Each wall is flat, endless, passes through zero and stands at right angles to its row. A trip goes straight from one point to another. List the walls that it crosses, first one first.

Walls:
(1): [0.9, 5.8]
(2): [1.5, 2.6]
(3): [3.4, -7.2]
(4): [1.4, 2.5]
(5): [0.7, 1.0]
(6): [3.1, -4.0]
(7): [-1.9, 1.2]
(8): [-6.0, 0.1]
(9): [1.4, -0.8]
(10): [-3.8, 0.3]
Trips:
[3.9, -0.9] to [9.1, 1.3] => 1
[-4.3, -4.3] to [-1.7, -2.2] => none

Walls:
(1): [1.3, 2.6, 2.0, 3.6, -0.9, 2.4, -6.1, -0.2, 0.1, 3.4, 3.9, 3.5]
(2): [2.6, -1.9, 3.0, 2.8, -2.7, 1.7, -0.5, -3.2, -0.8, 0.8, -1.6, 2.4]
(3): [2.0, 2.4, -2.6, 3.6, -0.3, 1.7, -2.6, 4.9, -1.7, -0.9, -2.2, 3.2]
(4): [-0.2, 1.6, -5.5, 4.2, 1.7, -6.8, 4.4, 0.6, 3.0, -0.5, 0.2, 5.5]
(5): [-3.5, -0.5, -3.2, 0.0, -1.8, 2.8, 1.6, 0.4, -2.6, 0.2, 0.4, -3.7]
(6): [-2.3, 6.2, 1.2, 0.1, -5.5, -4.0, -8.5, -6.1, 6.2, -1.2, -0.3, -3.4]
Trips:
[0.7, -2.1, -0.5, -1.5, 6.2, -1.0, 0.6, -3.1, -4.6, 1.4, 4.1, -2.1] to [-2.7, -4.2, 4.3, -2.6, -5.4, -3.9, 5.2, 3.8, 1.7, 0.4, -2.4, 2.4] => 4, 5, 2
[2.6, 1.5, -1.8, 6.3, 2.2, -1.5, -3.3, 0.7, -4.4, -5.0, -2.2, 4.0] to [2.6, -2.8, 0.8, 0.8, -7.1, -1.7, -2.3, 3.2, 0.3, 1.3, -6.7, -2.7] => 6, 4, 1, 5
[0.4, -1.3, 2.1, -0.8, -6.3, -5.3, -0.3, -1.3, 3.7, -1.0, 0.3, -3.6] to [4.3, -2.0, -2.9, 1.0, 3.9, -0.7, -5.1, -1.6, 2.9, -1.8, -4.8, -1.9] => 4, 3
[-2.7, -6.7, -2.9, -1.8, -1.1, 0.5, -0.3, -4.1, 0.3, 1.2, -0.8, 4.2] to [-1.2, -5.3, 5.0, -0.1, 3.2, 2.9, -0.6, 1.5, -7.0, -2.9, -5.5, -5.2] => 4
[1.5, 0.4, -1.8, -1.2, -5.5, 0.3, 7.9, -1.9, 3.2, 6.1, -4.4, 0.3] to [-5.2, -9.3, -1.7, -0.9, -4.3, -3.4, 7.1, 1.7, -1.8, -1.1, -9.0, -0.1] => none
[-2.8, -1.7, 1.5, -5.7, 2.5, 6.1, -0.8, -4.0, 1.8, 2.5, 1.3, -4.8] to [-1.7, -2.8, 7.7, 0.2, -0.1, 3.0, 1.1, 5.5, -3.6, -1.5, 3.5, -2.3] => 6, 1, 2
